Rows are points. Each copy is the shape, with its points in the same order, stretched, turned, moved and blurred by noise. Some copies are also mirrored. Which?

Shape (8 x 3):
[[ 0.07  0.16 -0.20]
 [ 0.06  0.28  0.03]
 [ 0.08 -0.07  0.58]
 [ 0.00 -0.33  0.40]
 [ 0.16 -0.05 -0.10]
 [-0.81 -0.21  0.04]
 [-0.15  0.43 -0.91]
 [-0.04 -0.17 -0.17]]
Copy 1, 8 rows:
[[-0.04 -0.23 -0.12]
 [ 0.11 -0.16 -0.23]
 [ 0.21  0.47 -0.13]
 [ 0.06  0.56  0.22]
 [-0.21  0.00  0.01]
 [ 0.34  0.05  1.08]
 [-0.17 -1.02  0.12]
 [-0.22  0.05  0.28]]
Copy 1 is: mirrored
Copy 2, 8 rows:
[[ 0.10  0.26 -0.24]
 [ 0.03 -0.04 -0.42]
 [-0.18 -0.70 -0.14]
 [-0.17 -0.57  0.38]
 [ 0.09 -0.03  0.07]
 [-1.05  0.15  0.22]
 [ 0.11  0.98 -0.56]
 [-0.09  0.05  0.22]]
Copy 2 is: mirrored
Copy 3 (8 x 3):
[[ 0.03  0.24 -0.07]
 [ 0.26  0.23 -0.31]
 [ 0.46 -0.31 -0.48]
 [ 0.15 -0.45 -0.27]
 [ 0.04  0.02  0.04]
 [-0.37 -0.18 -0.82]
 [-0.42  0.79  0.09]
 [-0.17 -0.06  0.00]]
Copy 3 is: mirrored

Shape, 9 rows:
[[ 0.32 -0.21 -0.13  0.18]
 [-0.17  0.10 -0.24  0.45]
 [ 0.22 -0.13 -0.30  0.29]
 [ 0.57  0.33  0.27  0.21]
 [-0.49 -0.66 -0.07 -0.02]
 [-0.26 -0.46 -0.32  0.01]
 [-0.12  0.21 -0.48 -0.44]
 [ 0.51  0.04 -0.04  0.53]
 [-0.26 -0.18 -0.29 -0.12]]
Copy 1:
[[ 0.10  0.47 -0.09 -0.39]
 [ 0.62  0.17 -0.42  0.11]
 [ 0.24  0.36 -0.32 -0.20]
 [-0.14  1.11  0.06  0.34]
 [ 0.52 -0.74  0.22 -0.54]
 [ 0.22 -0.48 -0.10 -0.46]
 [-0.51 -0.28 -0.62  0.19]
 [ 0.37  1.02 -0.26 -0.12]
 [ 0.13 -0.40 -0.21 -0.15]]
Copy 1 is: only turned
Copy 2 (9 x 4):
[[-0.07  0.22 -0.60  0.13]
 [-0.03 -0.13 -0.26 -0.53]
 [-0.04  0.24 -0.60 -0.18]
 [-0.88  0.13 -0.24  0.30]
 [ 0.97 -0.34 -0.36  0.19]
 [ 0.71  0.02 -0.42 -0.05]
 [ 0.32  0.33  0.18 -0.20]
 [-0.60  0.19 -0.71 -0.07]
 [ 0.54  0.03 -0.15 -0.08]]
Copy 2 is: only turned
Copy 3 (9 x 4):
[[ 0.24 -0.04  0.36 -0.06]
 [-0.39 -0.34  0.21 -0.16]
 [ 0.12 -0.24  0.40 -0.15]
 [ 0.03  0.25  0.21  0.51]
 [ 0.05  0.12  0.04 -0.74]
 [ 0.17 -0.17  0.14 -0.58]
 [ 0.35 -0.59 -0.30  0.03]
 [-0.04 -0.03  0.54  0.12]
 [ 0.12 -0.31 -0.03 -0.31]]
Copy 3 is: only turned
